Each row of a before or after table is a point. The points were changed in one or more steps. Then noise was added and the rows were shuffled. The steps act on how far a point lies along the listed directions, d1 being the first. Write out the steps. A step turns or swaps two directions, mirrors them in a line or flattens them onto one, adds a multiple of one to another, or multiplies one. Angles are multiples of 10 degrees, from the lower direction toward the higher: turns from -170 to 170, lines from 10 to 170 but not 90. Use the fewest steps. Two steps may share a direction if one is a turn and the other turns, adds or multiplies; they go together, in the order done. Otherwise the lowest direction goes first.
In the rows, zero is written as 128.

Directions:
(1): [ 73 139]
(2): [117  73]
Before, 10 rows:
[[109 191]
 [149 188]
 [165  82]
 [137 164]
 [123 136]
 [120  78]
 [ 98 182]
 [124 153]
 [186 161]
 [ 99  52]]
After:
[[135 118]
 [149 120]
 [181 170]
 [ 95 181]
 [166  81]
 [ 79 146]
 [190 125]
 [177  83]
 [ 48 129]
 [165 123]]
Steps: swap d1 and d2

Directions:
(1): [171  90 166]
(2): [109  72  94]
(3): [ 78 117 173]
Before (14 x 3):
[[139 105 127]
 [176 106 115]
 [101 143 137]
 [131 200 125]
 [125 113 158]
 [121 123 123]
 [ 67 114 153]
 [128 128 108]
 [ 70 125 152]
 [144 120 157]
 [169 120 144]
 [148 176 132]
 [165  92 132]
 [ 84 106 135]]
After (14 x 3):
[[119 110 119]
 [130 108 113]
 [173 225 181]
 [164 102  93]
 [147  91  92]
 [ 60  98 136]
 [116 132 137]
 [ 68 118 146]
 [ 71  74 113]
 [112 148 153]
 [165 155 131]
 [170 246 201]
 [129  96 105]
 [139 153 144]]
Steps: flatten d1 and d3 onto the line at 110 degrees; multiply d2 by 2.5

Directions:
(1): [143 175 159 138  72 181]
(2): [170 163  89 150 184 163]
(3): [141 101 203 121 174 154]
(4): [121 163 124  39 141 131]
Before, 13 rows:
[[203 170  48 170 139 183]
 [128 173  72  51 167 115]
 [134 165  65  64 140 106]
 [128 180  29  49 129  96]
 [ 91 103 125 112 154  72]
 [121 112 108 129 140  82]
 [130 135 126  99 158 143]
 [143  94 100 133 189  87]
 [ 93  71 125 162 156  90]
 [163 170  99 185 134 149]
 [114  82 106 104 165  79]
 [152 190  95 163 140 171]
 [127  57 131 160 184  84]]
After, 13 rows:
[[150 189  87 164 155 167]
 [119 111 115 126 132  80]
 [136 159  67  58 136 100]
 [128 134 128 101 159 144]
 [119  53 135 156 177  82]
 [134  90 101 129 186  79]
 [126 181  23  48 127  97]
 [204 161  43 168 156 173]
 [169 167  90 189 148 139]
 [126 169  71  51 164 108]
 [ 88  76 129 156 144  90]
 [109  80 115 100 156  71]
 [ 85  98 133 109 147  73]]
Steps: turn d1 and d2 by 10 degrees

Directions:
(1): [184  67 101 122  90 137 189 124  93]
(2): [122  76 103 150 137  89  95  46 156]
(3): [182 172  97 153 107  63 136 154 175]
Before:
[[ 84 168 137 155 151 142  85 149 154]
 [ 64  95 157 107 172 135  96  49 150]
 [101 133 159 104 113 182 164 145  83]
 [ 45 156 184 132 180 130  61  95 158]
 [ 99 178 143 147 183  68  44 134 193]
 [100 202 148 119 162 158  94 172 139]
 [179 208  98 119 104 112 167 249 113]
 [194 111 116 112 115 135 188 167 100]
 [166 139  79 171 133  27  92 107 189]
 [147  99 113  92 131 170 150 162  85]]
After, 10 rows:
[[143  47 120 111 131 162 163 124  60]
 [163 112  89 163  97 115 157 150 140]
 [227  55  86 119  93 100 193 149 105]
 [113  64 117 107 134 166 133 120  70]
 [164 171 119 127 132  66 151 144 185]
 [198 118  90 134 107 123 156 132 132]
 [213 133 109 153  83  62 176 153 154]
 [ 88 126 161 110 172 163  95 118 111]
 [106 181 129 144 120 103 121 129 156]
 [ 95 155 119 114 165 134  77 147 141]]
Steps: turn d1 and d3 by -140 degrees; multiply d2 by 0

Directions:
(1): [ 40 156 164 100 138 135  58 108 121 104 106]
(2): [172 215 108 152 102 164  77 153 110 116 160]
(3): [143 162 180 120 154  86 130  68 119 186 188]
Before:
[[188 184 136 138 142 106 158  83 119 194 167]
 [ 79  96  94 115 113 163  92 135 145  86  95]
 [134 198  71 135 109 162  82 182 144  66 133]
 [244 201  93 169  93 166 114 152 101 145 179]
 [171 128 125 157 142 103 191 100 121 171 190]
 [ 93 100 188  92 156 101 157  96 114 168 166]
 [192 123  47 162  66 179 124 203 110  83 109]
 [239 130  89 149  93 170 125 144 120 130 138]
 [ 63 152 119 104  77 151 100 133 118  98  90]
 [ 41 122 135 118 153 144  87 137 129  90  51]]
After:
[[ 39 179 181  91 135 150  25  94 102 114 105]
 [147  64  88 147 147 125 193 156 142 125  74]
 [109 188 167 109 157 107 107  62 115 176 145]
 [ 43 123 109  91 140 129 100 146 161  70  85]
 [170 112 155 123 137 103 185 122 109 179 196]
 [ 73 161  97 122  79 191  35 174  99  53  82]
 [121 188 145 151 143 126 107  98 106 149 191]
 [ 96  82 104 108  89 128 175 136 131 123  85]
 [131  74  74 132 106 157 135 142 155  99 105]
 [105 168 142 111 105 181  29 115 115  90 104]]
Steps: turn d1 and d2 by -110 degrees; add -0.3 times d3 to d2
